Every row gives one point. A path goes straight from each point to the next, and from the last back to the first. The post is the endless flat space through its rows: a point in 2 columns, a line in 3, a plane in 4, and so on, so that a path can go around it. Count how often the path circles the post. Going back the other way cancels.
In the rows, 128 means zero.

Post (1 x 2)
[[123 112]]
Path (24 x 2)
[[ 90 150]
 [135 127]
 [146 113]
 [152  61]
 [142  93]
 [171 139]
 [126 170]
 [ 97 152]
 [133 167]
 [126 144]
 [152 157]
 [158 105]
 [144  78]
 [173 113]
 [130 128]
 [ 92 139]
 [ 97 122]
 [106 173]
 [153 157]
 [108 131]
 [ 68 118]
 [117  92]
 [103  60]
 [ 79  95]]
Times around: 0

Post (3 x 4)
[[ 94 144 140 151]
 [104 143 115 122]
 [180  88 107  97]]
Path (11 x 4)
[[138  76 151 127]
 [140 130 168  97]
 [133 142 129 126]
 [131 108 182 158]
 [114  79 129 104]
 [ 81 141 108 154]
 [102 139  57 113]
 [ 93 108  94  74]
 [141  67 178 123]
 [120 110 108 115]
 [ 97 102  68 139]]
Times around: 0

Post (7 x 8)
[[177  64 120 140 102  81  92 135]
 [147  90 146 105 137 129 110  98]
 [106 157  88 170 151 104 119 146]
 [111 150 165 139 150 127 128 127]
 [115 114 140 124  97 164 104 165]
 [132 124 120 141 121 152 139 189]
 [114 172 120 130 131 114 130 144]]
Path (31 x 8)
[[167 137 135 137 104 147 136 167]
 [ 89 198  82 105 132 160 120 110]
 [141 131 104 181 135 116  86 166]
 [119 110 101  90 109 134  95 177]
 [122 118 107  99 130 136 165 166]
 [134 123 123 111 114 139 149 145]
 [106 169  15 138 116 145 117 164]
 [137 129 132 151 132 154  87 109]
 [125 173 142 179 137  96 155 140]
 [ 59 153  66 133 135 153 153 160]
 [114 117 132 145 178 128 147 188]
 [144 112 198  90 124 104 131 116]
 [116 119  86 179 120  41  75  84]
 [182  92 151 161 109 154 134 162]
 [134 149 127 161 139 132  77 136]
 [156 118 122 127  93 135  94 138]
 [ 49 195 113 137 127 170  87 115]
 [140 162  86 137 141 134  86 123]
 [137 158 126 128 123 154 109 100]
 [142  95 127 149  85 127 136 156]
 [116  86 117  69 115 177 151 142]
 [142 113 179 103 115 120 142 204]
 [171 108 141 142 151 111 126 164]
 [141 134 120  64 128 148 158 177]
 [ 97  97 139 174 139  71 118 128]
 [121 121 168 132  70 102  79 126]
 [160 120  91 171 101 133 125 151]
 [135 165  19 138 126 102  99 157]
 [128  85 140 164 157 168 119 179]
 [139  67  94 112 134 136  87 150]
 [116 170 125 154 143 154 105 175]]
Times around: 1

Post (11 x 12)
[[162 157 149  95 134 149 114 156 145 127 102 136]
 [133 134 156 140 175  83 144 140 148 131 149  89]
 [137 131 123 139 232  98 103 104 145 147 178 144]
 [170 118 123 133 147 122 123  86 173 130 114  89]
 [106 198 133 173  83 135 134 130  95 135 140 158]
 [127 102 128 144 123 157 147  73 145 163 145  94]
 [123 154 147  76 149  92 123 129 136 111 119 153]
 [121 183 113 149  83 126 127 119  88 170 131 137]
 [127  92 111 134 132 110 145 102  91 142 116 128]
 [159 118 159 134 132  48 153 174 150 114 157 138]
 [120  88 125 164  91 132 126 110 119 104 166 105]]
Path (30 x 12)
[[124 164 138  93 150  79 114 184 133 186 176 174]
 [153  96 115 164 168 122  98 111 154 160 149 138]
 [127 123 103 162 178 124  95  84 162 163 118 102]
 [ 82 109 158  92 126 109 138 174 128 138 169 107]
 [ 97  99 104 130 119  65 119  70  94 191 139 138]
 [137 146 134 162  72 103 100 116 140 146 187 135]
 [158 121 128 137 157  52 120 107 174  86 126 151]
 [124 125 132 128 136  76 148 129 180 110 151 121]
 [ 88 130 114  98  96 154 127 158  75  98 140 113]
 [ 88 180 138 133 170 150 133  87 179 143 127  74]
 [104  82 152 191 113 105 171  72 169 148 159 139]
 [171 121 148 133 149 119 109 128 149 120 129 150]
 [153 150 137 160 204 116 124 144  82 130 156 164]
 [166  66 118 132 165 115 146 105 144 140 174 103]
 [107 126 141 110 178 131 149 132 132  76 119 135]
 [124 178 128 153  29 115 135 147 138 173 133 129]
 [108  88 152 103 143 119 110 103 143 124 117 138]
 [125 163 203 134 187 163 129 156 172 101 147 107]
 [157 141 103 161 176 108 129 111  76 137 173 168]
 [140 127 118  64 110 109 159 158  84 132  87 144]
 [127 136 122  94 187  33 153 163 109 164 124 180]
 [131 103 125 178 142 108 115 115 167 112 137 145]
 [122 135 172  99  64 133 104 166 107 126 140 158]
 [155 154 100 133 125 152 111  61 113 213 150 127]
 [136  88 183 135 159 158 147 155 141 133 215 141]
 [106 125 150 123 141  55 116 112 116 142 198 167]
 [120 105 160 156 154  57 160 116 159 126 177 132]
 [141 161 136 125 102 140 119 132  50 130 102  95]
 [175 131 145  97 175 142 131 172 117 102 152 161]
 [148 166  98 129 164 108 112  95 129 130  97 133]]
Times around: 3
